Rows are points. The window is the flat piece filled in between its corners: a triangle in 3 columns, a solid with four corners in 4, and so on. A path goes straight from each point to the next, and from the last back to the first. After which points does the path pass through the window?

Window, 3 rows:
[[ 5.2  2.1 -2.4]
 [ 0.5 -1.4  0.9]
 [-3.7 -0.7  1.1]]
Path:
(1): [ 6.4  5.0 -0.6]
(2): [ 2.1 -2.3 -3.8]
(3): [-3.7 -2.0 -0.2]
(4): [-0.4 -0.5  4.6]
(5): [-0.8  1.7  3.0]
(6): [-5.0 -1.9 -1.8]
(7): [ 1.7 -3.2 -2.8]
(8): [ 1.7  2.0 -0.2]
Through the window after points: 1, 7

Window, 4 rows:
[[ 1.6  1.2  6.8 -0.5]
 [ 0.4  2.7 -1.4 -0.7]
 [ 1.0  0.3 -5.2  1.7]
 [-0.5  2.5 -1.7  2.8]]
Path:
(1): [ 1.2  4.2 -4.0  1.1]
(2): [ 4.0  3.7 -6.0 -0.7]
(3): [-0.5  1.3 -1.1  0.4]
(4): [-1.7  1.6  0.1  1.6]
(5): [ 6.8 -0.1 -3.6  0.3]
(6): [2.9 5.3 4.4 1.9]
(7): [-0.2 -0.1  4.8 -1.7]
(8): [-1.8 -0.3 -1.1  1.9]
Through the window after points: 2, 4

Window, 6 rows:
[[ 2.2  2.8 -2.5  0.6  0.6 -2.4]
 [-7.7 -0.8  2.9 -6.5 -5.2 -2.4]
 [-2.4 -0.8 -2.6  4.4  2.4  3.2]
 [-4.4 -1.7  4.0  1.5 -1.3  1.1]
 [-1.8 -3.1 -0.7  1.5  1.2 -1.5]
 [ 5.2  0.5 -3.3 -2.0  0.9  0.0]]
Path:
(1): [-1.0 -1.6  0.9  0.6 -4.3 -2.2]
(2): [-5.5  1.7  1.5 -0.9  3.5  4.0]
(3): [ 1.3 -0.3  0.0 -1.7  1.5  0.5]
(4): [ 1.3  0.2 -3.8  0.4 -3.8 -1.1]
(5): [-4.9 -2.7  0.9 -0.9 -3.6 -0.1]
(6): [-0.4  1.1  0.3 -3.9  4.0 -1.5]
(7): [-4.8 -0.4  1.9 -4.6 -1.6 -1.7]
(8): [-5.2 -1.1  1.3 -2.9 -5.4 -0.9]
Through the window after points: 3, 7

Window, 8 rows:
[[  1.9  -2.1  -1.9   1.7  -5.5  -3.5   2.0  -1.1]
 [ -1.0  -0.5  -3.6   2.6  -0.5   0.2  -2.6   2.8]
 [ -6.4  -1.6   2.1   0.2   1.6   1.7  -1.5   0.5]
 [ -2.8   0.6   1.3  -4.6   0.0   2.6  -0.5   3.1]
 [  2.1  -8.0  -3.0   1.8  -1.4  -0.1  -4.9   0.2]
 [  0.4   2.0   1.1   0.4   1.1   5.4   1.6   3.8]
 [  0.2   0.4   5.3  -0.1 -10.3  -5.4   0.3   3.4]
 [  1.0   4.1   1.0   0.7   2.5   0.0   0.7   0.8]]
Path:
(1): [-3.7  2.1  4.4 -0.2 -4.2 -4.0  1.3  7.1]
(2): [ 0.1 -1.9 -0.6 -0.3  0.8 -2.0  0.0  1.2]
(3): [ 3.4  4.0  0.3  2.6 -2.6  3.5 -1.7  1.5]
(4): [-2.3 -2.2  0.6  1.1 -4.2  4.3 -3.5 -0.2]
(5): [ 4.3 -3.0 -3.3  1.2  2.9 -2.8  0.8  3.9]
(6): [-1.2 -1.5 -1.8 -1.0  2.2  0.8  0.1  3.5]
(7): [-0.8  5.5  4.0  1.7 -1.2  6.3 -1.4 -1.4]
(8): [-1.7 -0.4  0.2  0.8 -5.0  2.2 -1.5  0.8]
(9): [ 2.6 -3.6 -1.9 -1.0  0.6 -4.3  1.2  0.9]
(10): [ 1.2 -2.1  1.4  0.1  1.5 -3.7  3.0  3.1]
(11): [ 0.3  4.9  0.4  0.9  1.2  2.3 -1.1  0.1]
(12): [ 2.9 -2.4  1.6 -0.5 -7.6  0.0 -1.9 -2.7]
Through the window after points: 4, 8, 10, 12

Window:
[[ -1.5  -0.7  -0.9   0.2  -1.6  -3.9   0.6  -0.9   1.6   0.5   4.1]
 [  3.5  -0.6   0.6   0.2   3.0  -2.5  -1.1  -1.0   2.3  -2.3   2.1]
 [  3.0  -2.0  -5.8  -1.4  -2.2  -3.8  -3.1  -1.4   1.0   1.3   0.2]
 [  3.0   0.7  -3.0  -1.3   0.8  -4.2  -1.3  -2.3  -3.6   3.9   2.5]
 [ -0.2  -0.3  -0.6   0.1   1.6  -2.8  -0.7  -5.4   2.6   1.7  -0.9]
 [  0.3   1.6  -3.5   5.3   0.0  -1.2  -2.3  -1.3  -1.6  -0.6   0.9]
 [  2.8  -0.8  -0.8   4.3  -1.5   3.8  -2.9  -0.7   0.4   5.1   4.4]
 [  1.2  -3.3  -1.9   2.2   1.9  -2.1   3.2  -0.1   0.5   0.8  -0.5]
 [ -7.4  -1.7  -4.7 -10.1  -2.1   3.0  -5.3   7.7 -10.1  -0.5  -5.3]
 [  3.2  -1.2   0.8   0.5  -2.4  -2.7   2.0  -4.2  -0.2  -2.0   0.0]
 [  3.7   5.2  -2.8  -4.5  -3.1  -4.3  -0.8   2.1   1.4   5.9  -1.5]]
Path:
(1): [ 0.7 -1.5 -4.5 -1.6 -0.4  0.5 -0.8 -0.7 -0.7  0.5 -1.6]
(2): [-1.5 -0.5  0.8 -0.5 -0.2 -2.8 -2.0  1.4 -2.0  2.8  1.1]
(3): [ 0.4 -1.2  0.2 -0.3  0.3 -4.5 -1.2 -0.5 -0.9  3.8 -0.2]
(4): [ 3.4  4.1 -4.6 -2.4 -1.6  0.1 -2.0 -2.7  2.7 -1.2  0.7]
(5): [ 4.4 -0.2 -3.1 -0.7 -0.7  1.4 -1.0  0.0  0.0  1.4  2.5]
(6): [-2.6 -1.9  3.4  7.7 -1.9 -1.4 -1.7 -3.4  0.2  5.1  1.4]
(7): [ 1.5 -2.6 -1.0  1.9 -3.1 -7.8 -4.0  0.8 -1.5  3.6  1.8]
(8): [ 3.8  3.6 -3.8 -2.5  0.1 -0.5  1.3 -2.3  3.2  2.0 -0.2]
Through the window after points: 1, 5
